Each row of a before or after table is a point. One or more steps were done to the points. Then noise was added and the rows were shuffled. The steps act on how far a point lies along the listed directions, d1 being the first. Write out the steps. A step turns or swaps two directions, mirrors them in a line or flattens them onto one, adds a multiple of one to another, or multiplies one. Angles are multiples of 10 degrees, from the lower direction toward the higher: turns from -170 to 170, lines from 10 to 170 but not 90. Use the fewest steps. Two steps may share a direction if one is a turn and the other turns, adds or multiplies; they go together, in the order done. Otherwise the lowest direction goes first.
(in the rows, 128 means zero)

Directions:
(1): [104 186  94]
(2): [171 169 168]
(3): [180 121  80]
Before (13 x 3)
[[138 118 104]
 [115 110 117]
 [139 152 114]
 [ 87 249  18]
 [129 145 122]
 [124 157 122]
 [191 121  81]
 [125 152 112]
 [137 135 114]
 [161 119  36]
 [139 131 119]
 [138 147 121]
 [121 106  77]]
After (13 x 3)
[[138 119 100]
 [127 144 123]
 [129 147 120]
 [140 147 119]
 [129 147 124]
 [143 133 118]
 [145 131 123]
 [105 209  39]
 [141 150 121]
 [126 101  75]
 [169 113  43]
 [190 124  79]
 [111 108 122]]
Steps: multiply d1 by 0.7

Directions:
(1): [ 67  61  84 159 159  90 131 114]
(2): [ 95 152 131 102 101  66  70 186]
(3): [124 136 165  64 156  69 160  74]
(4): [135  64 163 125  39 118 147 122]
(5): [104 133 110  98 130 137 213 196]
(6): [178  68 168 118 184 124 110 178]
Before (10 x 8)
[[107 160 120 135 116 116  99 162]
 [142 114 147 139 146 166 142 159]
 [ 92 147  77 139   7 139 142  42]
 [129 122 125 139 101 116  65 167]
 [133  86  98 126  83 152 229 220]
 [146  91 147 157 143 135  84 150]
 [129  74 153 140 162  98 164 114]
 [122 124 177 114 133  86  60 190]
 [111 104 115 146 147 116  83 145]
 [155 111 145 148 144 130 119 121]]
After (10 x 8)
[[124 144 132 135 114 105 113 111]
 [154 110 148 118 145 136 149  66]
 [117 103 128  67  95  84 239 190]
 [185  33 156 119 111 119  85 162]
 [104 155 148 100 126 113 144 134]
 [131 136 144 152 135 179 171  52]
 [149 126 141 131 167 148 155 106]
 [113 133 146 123 130 103 124  73]
 [113 113 121 135 159 120 130  78]
 [ 80 125 105 169  96 101 131 136]]
Steps: multiply d2 by -1; multiply d6 by 0.7; turn d3 and d6 by -160 degrees

Directions:
(1): [196  97  95 185 105 143  63 152  69 101 158 129]
(2): [122 169  72 182  64 131 118  88 210 124 136 115]
(3): [ 92 137 142 129 118 172 143 171 120  90 153  15]
(4): [137 183 151 114  35 122 179 156  77 150 156 158]
Before (12 x 12)
[[182 140 132 129  85 110 109 133  84 126 152 116]
 [ 81 181 162 110  77  66 161  95 183 202 142 125]
 [ 83 102 158  78 217 118 136 136 134 116 126  35]
 [144 104 175 117 144 174 119 181  24 104 147  86]
 [137 154 126 154  74 139 141 124 171 142 122 147]
 [ 83 126 101 135 135 118 131  75 182 147  59 189]
 [105 191 109  62  96  86 194  85 206 165  80 154]
 [148  76 139  81 209 151 124 137  93  89 105 106]
 [ 73  99 168  55 234 120 161  85 180 151  83 150]
 [168  26 138 146 192 110  50  86 129 138 103 157]
 [146  86 176  73 201 116 122 113  75 154  71 199]
 [182  82 122 142 197 141  69 130 122 117 125 191]]
After (12 x 12)
[[139 146  96 151 143 125 111  80 215 145 123 206]
 [109 171  92 182  67 173 114 111 184 101 140  60]
 [149  87 109 157 132  92  75  32 207 161 104 173]
 [207  99 141  63 143 106 120 176   7 129 113 164]
 [211  51  92 170 166 139  39 118  73 108 138 172]
 [131  92 136 125 160 122 108 121  68 143  68 217]
 [159 116  52 168 127 150  87  92 179  84 113 108]
 [148 103 195 110 119  79 115 169  27 173 171 123]
 [123 181 143 110  83 107 155 106 153 143 133  98]
 [199 127  70 188  77 129  60  77 135 125 109 191]
 [157  84  92 171 171 124  60 128 125  92 154  47]
 [123 129 172  96 125 139 162 159 113 149 113 156]]
Steps: turn d1 and d2 by 140 degrees; turn d3 and d4 by -20 degrees

Directions:
(1): [106  84  91 125 113 112 112 111 140 208 169  99  36 212 136 137  96  82
 150  94]
(2): [135  92 184 197 154 227 154  94  55 198  96 130 129 115 112 123 146 104
 133 129]
Before (13 x 20)
[[118 126  75 100  97  90 102 150 159 172 185 107  75 179 151 123 102  97
  138  88]
 [128 120 174 152 134 174 151 117  90 118  94 135 161 103 122 130 166 127
  113 136]
 [141 139 168 147 143 174 142 106  98 110 105 160 182  91 121 115 145 146
  117 145]
 [113 131  54  63  85  42 102 145 164 126 175 121  72 185 158 149 103 120
  136 123]
 [133 128 154 156 167 171 144 118  93 134 101 128 152  91 121 137 150 138
  124 157]
 [119 125 107 123 122 123 107 137 144 121 129 136 118 139 119 117 122 124
  132 117]
 [ 99  83 151 165 141 176 149 115  71 215 115 120  92 141 118 121 130  98
  146 117]
 [124 145  82  76 109  76 124 162 170  84 154 104 121 128 135 118  99 163
  124 125]
 [126 140  75  76  88  58 108 143 180 105 157 114  87 156 146 138 105 105
  136  91]
 [117 132  97 132 117  82 122 134 142 138 150 136  77 171 124 122 106 111
  147 120]
 [103 126  59  83 103  47 106 146 195 131 181 114  66 186 158 132  96 111
  140 109]
 [124 133  86  60  96  41  88 138 176  87 150 115  97 160 136 164  97 137
  145 125]
 [141  96 136 175 142 190 131  87  96 209 121 104  80 143 122 130 135 101
  142 116]]
After (13 x 20)
[[ 87  78 111 134 125 128 132 126 107 217 144 107  58 179 127 123 112  89
  155 104]
 [148 173 176 134 145 163 146 122 109  56  92 174 232  52 122 109 159 173
  104 161]
 [103  83  63 112  92 103  97 128 153 244 207  89  11 234 155 129  84  61
  157  64]
 [142 152 149 139 162 153 144 129 113  93  94 134 181  67 124 138 155 162
  113 167]
 [131 132 106 101 120 115 133 149 138 115 139 104 124 125 127 115 107 152
  129 126]
 [118 119 108 126 121 129 109 136 136 133 132 134 107 148 118 121 118 118
  137 114]
 [136 146 171 133 132 154 149 133 106  70  85 142 193  77 124 124 173 150
  105 147]
 [127  92 100 147 126 145 113  95 128 218 152  89  43 184 136 137 115  88
  148 102]
 [ 92  82  60 108 103  78 105 120 169 213 193  93   8 239 156 134  81  75
  153  89]
 [117 107 105  91 104  83  97 115 145 139 144 107  74 179 130 163 100 114
  155 114]
 [107 110  91 141 113  90 121 124 137 178 161 121  40 205 125 127  95  86
  158 107]
 [ 99  89  58  91  88  76 106 121 139 205 184 104  22 228 155 150  94  84
  151 108]
 [120 111  89 107  92  88 114 120 158 164 155 104  50 183 139 141  99  77
  151  78]]
Steps: multiply d1 by 2; multiply d2 by 0.4

Directions:
(1): [117 188 176 124 174 139 137 167 155  92  57 155 156 109 137  47 154 120
 158 156 116 107 132 156 136  88 167 148 133 225  96 165 123  46 117 102
 199  93 157 176 100 124  43 111 108 168 122 230]
(2): [159 134 111 169  87 141  96 129 140  95  38  98 116  84 160 194 130  51
 163 111 136  56 130 124 130  99 141 102 149  88  74  24 106 100 112 120
 152 221  99  79  72 109 132  78  69 117  60 139]
(3): [188 125 144 142 126 111 175 102 199 112 176 166 115 136 210  54 134 169
  58  97 222 114 182 180 163 102 126 139  80 161 126  78 170  66 131 118
  91 150  87 100 122  30 155 140 127 163 121  87]
(4): [194 131 151 115 208  88 149  97 153 144  98  97  98 139 139 170 117 184
 179 143 110 153  36  99 218 140 137 126  46 116 105 121 123  73 134 145
 117 120 118  60  33 207 148 178 140 154 180 137]
(5): [119  95 105  31  79 212  26 122 150  52 128 171  78 157 167 108 139 141
 172 118 151 168  92  82 140 130 146  96  96 167 164  94 149 164 190 119
  78 147 116 106 124 142  30 126 179 146  93 141]
(6): [174 154  89 153  77 136  74 100 124 131  62 174 136 143 118 152 182 178
 145 159  69  87 126 207 187 175  80 175  82 123 141 103 152 137 197 109
 184 100 107 158 174  86 201 104 208  81 145 178]
Before (11 x 48)
[[160 130 110  99 108 144 111 114 134 124  88 123 114 146 126 162 134 151
  153 117 128 133  98 135 159 144 112 121 101  89 139  92 130 145 163 123
  116 130 108  98 107 150 152 125 154 107 146 138]
 [142 123 115 150  93 128 102 114 125 135 123 154 130 135 137 129 134 155
  120 134 133 114 138 147 139 131 108 131 131 123 136 106 145 148 153 120
  139 124 128 136 146  96 166 113 157 118 133 131]
 [123 173 149 105 131 156 116 155 137  92  59 172 156 114 153  70 144 144
  164 145 102 116 141 168 148 123 140 152 108 193 116 158 127  86 149 113
  179  97 148 172 148 114  70 116 149 133 142 214]
 [126 128 135 107 134 139 123 131 127 131 132 160 122 168 125 104 149 160
  141 156 106 139 111 140 157 129 115 146 107 171 153 169 146 122 148 125
  149  89 130 151 156 146 115 131 188 120 161 172]
 [146 110 152 142 153  97 175 116 154 143 170 115 121 133 157  92 102 133
   92 115 167 144 141 134 130 110 133 134 124 129 122 149 133  93  83 142
  100 102 122 114 112 122 140 158 115 143 139  94]
 [165 109  83 146  61 132  64 118 133 108  38 129 101 110 160 198 142  75
  156 116 105  52 126 121 137 122 132 114 116  97 116   7 115 146 152 111
  142 215  97 101  91 108 153  70 108 106  80 136]
 [118 120 101 136 107 141 105 122 112 139 158 151 119 151 132 135 134 160
  129 132 109 122 148 161 148 163  92 127 131 112 158 138 135 156 161 122
  124 111 113 156 157 129 174 123 168  97 133 132]
 [130 148 133 162 126  90 156 128 119 164 147 151 142 139 104 117 141 153
  131 134 106 122 166 173 141 164 103 160 126 127 146 155 147 130 144 134
  141  68 121 158 159 130 169 139 158 109 169 146]
 [116 140 130 160 150 116 160 128 115 167 125 115 148 129 122 156 129 129
  115 135 114 108 122 148 116 125 127 135 127 122 132 143 108 120 126 141
  140 118 142 147 141 119 176 127 116 127 146 133]
 [198 122 123 142 144 104 148  99 164 109 109 130 116 154 159 126 141 184
  127 138 142 110 113 180 211 133 118 167  61 128  97  72 144  72 143 117
  142 136  94 106  85  93 179 136 152 133 144 140]
 [142 148 120 152 118 101 155 124 127 158 124 145 131 144 122 124 139 166
  112 148 108 129 137 171 144 166 115 149 132 122 142 157 139 146 159 126
  130  72 143 171 170 120 175 138 160 124 147 125]]
After (11 x 48)
[[152 128 150 148 171  97 173 127 130 158 127 112 122 147 129 149 122 135
  140 146 118 124 100 125 165 117 121 134 111 126 118 148 126  92 105 141
  144 123 119 107 103 166 153 137 138 125 165 142]
 [139 129 134 178 148  72 209 123  99 188 150  94 160 108 119 166  95 136
   98 118 115 121 157 153 127 149 101 140 129  65 114 148 113 128  91 153
  126 125 132 124 155 124 218 147 111  99 174  86]
 [132 162 142 111 123 152 132 153 147 102  56 127 140 119 137 107 140 107
  151 119 143 108 132 144 124 101 146 120 141 143 112 107 122  97 132 109
  154 133 130 131  96 129  92 100 105 133 116 182]
 [ 82 133 118 133  71 148 102 174 127  99  91 170 151 109 142  73 146  58
  101 120 128  66 206 148  54  91 152 135 184 186 138 101 123 148 125  94
  163 156 146 204 166  63  78  58  92 132  75 165]
 [121 135 138 113 159 142 118 139 137 115 144 148 111 146 154  98 126 158
  151 134 125 138 124 139 157 131 126 118 119 156 141 150 128 106 145 119
  126 108 124 145 102 155 107 137 142 141 134 162]
 [174 104 109 150 105 123 138 113 158  92 124 120 113 136 172 129 127 129
  105 113 177  93 147 163 162 109 127 144 108 111  92  39 137  92 122 118
  123 183  86  99  96  67 160 112 113 130  94 109]
 [132 127 138 129 121 129 117 125 138 125 135 153 130 133 149  93 124 154
  122 132 148 133 131 130 133 110 131 122 133 154 134 125 143 126 140 121
  130 117 140 135 127 111 123 124 142 147 134 136]
 [149 107 124 116 122 108 128 107 135 145 171 133  94 148 134 154 117 153
  154 109 139 155 124 108 159 162 114 118  96  98 153 112 145 148 155 149
   77 114 100  86 112 168 145 160 157 122 158  99]
 [167  98 119 128 111 124 114  98 153 123 138 129 100 142 168 135 119 141
  124 118 154 136 117 132 157 132 118 129  97 112 129 104 143 116 125 136
   96 124 100  91 111 122 150 146 149 122 127  98]
 [118  98 103 112 110 153 110 110 119 143 158 122 107 149 141 181 118 134
  129 115 135 139 100 107 119 139 123 109 107 102 158 109 119 165 155 147
   83 146 125 111 140 129 158 136 142 123 130  94]
 [156 118 120 117 126 114 139 114 145 138 137 126  94 151 151 144 118 162
  133 129 137 153 100 119 158 155 132 115 106 110 139 122 139 144 163 139
   82 107 127 113 120 155 142 157 149 146 136  96]]
Steps: turn d1 and d5 by -120 degrees; multiply d1 by 1.6; turn d2 and d4 by -70 degrees; flatten d3 and d6 onto the line at 10 degrees

Directions:
(1): [ 80 107 114 229  95 155 137 159  84  80 117 132 122  75  82 156 105 100
  85  80  42 126 153 114  93 106 104 196  61  73 191 165 120 101  94 113
  54 105 148 143 152 125 161 115  92 100 165 117 109  88 127 110 124 112
  99 113 156  31  78  89  81 109 121 134]
(2): [123  79 109 107 135 208  98 116 147 144  68 141 155 148  84 185 140  41
 180  98  90  71 154 127  75  57  80  68  97 143 121 163 162 161  98 186
 177 174 102 102  90 186 115 144 141 147 101 151 144 115 195  83  86 181
 174 102 125 136  84 108 128 168 150  84]
(3): [107 150  98  94 163  73 128  54  95 100 112 124 131 142 186 168 133 103
 137 126 113 127 104  83 104 115 144 142 151  97 195 137 139  66 173 126
 120 163 147  92 117 112  92 245  67 133  91 160 138 141 157 169 146 221
  70  89 126  79 108 121 218  78 150 175]
(4): [117  29 137  92 175 130 166 150  86 152 137 142 183 137 152 206 192 119
 135  55 125 161 191 104 171 155  98  51  90 125 149 131 121  53 132  75
  98 126 149  80  95  99 105 150 143 142 153 157 128 129  85 154 143  95
  97 226 122 137 157 145 110 167  69  83]
(5): [152 147   7 123  96 110 132 101  76 109 100 131 110 109 126  98 179 117
  99 142 134 155 157 137 187  87 123 105 108 134 113  88  95 126 141 150
 148 127  93 154 126  79 118 169 134 175 112 134  54 105 181 110 162  41
 151  74 189  96  90 163 160 243  74 163]
(6): [131 159 105 154  93 112  60 102 113 134  81  82 127  84 120 128  77 141
 142 136 172 112 113  55 176 112 112 129  97 141  73 192 111 153 159 131
 166 163  76  59  93 147  71 196  84 114 131 135 160 135  99 112 147  36
  87 170  91  96 119 167  23  72 145 108]
Before (8 x 64)
[[153 144 105 134  87 148  92 127 133 142  97 105 123 117 106  92 115 132
  149 153 155  96  97 124 152 102 125 127 132 152  75 145 130 198 138 165
  188 143  76 122 123 149 120 125 136 138 116 114 127 135 134 101 110  91
  160 126 112 153 134 146  85 127 143 114]
 [131 110 192 100 159 123 133 129 138 160 138 125 128 154 154 141 122 150
  148 114 136 141 113 128 118 140 141 132 128 131 137 136 130 108 142 114
  141 129 137 102 126 133 114 131 135 112 128 147 171 155  80 150 125 170
  113 161  87 149 161 133 132  75 145 126]
 [130 107 166 111 155 118 179 166 133 142 153 155 139 152 154 135 170 158
  124 105 141 165 150 151 137 177 144 107 148 127 139  81 123 106 127 100
   85  96 169 155 131 107 149  79 176 129 156 136 110 145 107 151 130 115
  131 160 131 161 169 126 142 162  84 131]
 [119 120 159 115 146 147 124 113 162 132 126 130 135 147 140 116 117 100
  144 140 115  94 103 144  88 134 129 130 144 118 144 124 154 129 119 138
  128 130 146 143 130 152 135 120 129 120 116 123 148 137 144 135 102 200
  154 111 124 159 127 104 161  93 159 131]
 [148 166 164 110 112 140 101 124 174 146 139 105 111 148 120  84 100 149
  156 172 159  94  99 133 128 138 146 127 167 156  69 134 137 199 123 148
  179 143  99 125 127 175 129 100 134 112 115 126 148 136 122 110 101 136
  156 136 112 171 152 141 103  93 170 109]
 [151 186 126 142  87 123 106 126 134 125 138 120  95  91 120  69  94 170
  117 174 157 129  95 132 152 117 136 158 137 140  90 129 124 173 123 151
  150 139 115 160 135 132 135 107 128 123 125 104 128 144 119 113 126  78
  138  96 128 157 127 139 110 135 145 146]
 [133 107 152  95 139 101 135 128 148 139 144 142 144 159 137 144 125 119
  148 134 143 127 126 124 106 146 134 104 152 129 126 111 133 111 129 130
  136 141 145 124 108 128 107 107 147 129 119 130 143 133 123 142 103 148
  138 138 114 166 138 123 156 119 123 123]
 [131 139 140 166  92 187 107 150 141 123 106 136 123 121  74 120  86 103
  122 153  87  91 121 146  85 106 100 164  92 126 123 155 143 184  93 153
  126 129 112 162 137 174 170  62 144 114 123 108 128 118 160  98  99 134
  165  99 125 111 117 104  82 131 141 112]]
After (8 x 64)
[[188 164 119 136  66 174 106 173 159 160 125 128 107 125  75  43 109 162
  112 198 168 121 128 185 173 130 113 124 114 180  27 105 113 233 102 156
  171 106  75 194 137 149 171   7 202 140 128  89  97 129 139  86 120  11
  214 123 133 184 158 159  48 209  99 103]
 [114  96 111 129 123 111 141 129 118 114 129 149 140 140 117 156 132  93
  129 115 100 130 148 123  96 119 122 120 118 103 159 114 128  96 115 136
  109 137 146 137 115 117 118 119 132 133 122 132 117 111 148 131 106 141
  134 106 145 116 100 110 160 145 109 136]
 [124 132  79 110 135 127 126  85 120 110 105 133 128 136 149 115 146  82
  127 142 103 106 118 138 109 103 125 126 131 108 161 109 137 111 133 149
  131 138 131 152 126 121 124 170 113 145 102 134 107 123 184 132 124 176
  152  68 160 121  95 116 199 145 136 162]
 [139 153 175 185  73 176 105 179 159 133 147 127 101  81  74  75  73 166
  116 152 130 113 109 150 124 119 117 169 110 139  86 149 134 199  82 148
  130 121 123 173 143 163 166  32 151 100 155  86 143 129  98  89  97  69
  159 125 117 167 131 116  48 124 152 107]
 [113  88 113 117 145 153 129 107 101 131  89 137 132 141 126 177 148  80
  147  84  79 125 145 120  96  73 110 121  84 112 171 149 133  99 127 146
  143 147 122 105 117 135 111 174 121 138 112 164 136 125 146 122 120 178
  126 105 128  90  97 120 157 137 132 135]
 [141 135 119 212  51 167 114 191 119 123 122 109 108  77  66  63 102 160
  100 137 127 117 119 149 161 123 122 174  96 135  80 139 109 205 102 141
  133  92  88 167 158 132 167  41 147 119 166  82 100 110  99  85 112  17
  166 141 135 129 132 132  19 141 115 109]
 [128 134 118 198  60 198 116 178 137 112 126 120 101  99  48  83 109 122
  113 133  87  99 150 156 121 102 111 157  93 127  87 140 120 208  70 155
  134 109  95 173 150 166 176  38 147 110 153 105  94  84 145  62  94  59
  184 110 167 109 101 119  49 164 132 103]
 [124  70 196 127 148 184 169 200 164 158 138 164 155 154 107 156 164 127
  143  85 118 132 168 168 105 160 117  87 122 139 121 105 141 142  88 120
   98 100 161 156 123 150 164  26 202 122 166 129 127 132 115 118  98 119
  167 173 120 179 158 106  95 175  97  86]]
Steps: mirror d1 and d6 in the line at 80 degrees; turn d2 and d5 by 110 degrees; multiply d3 by 3
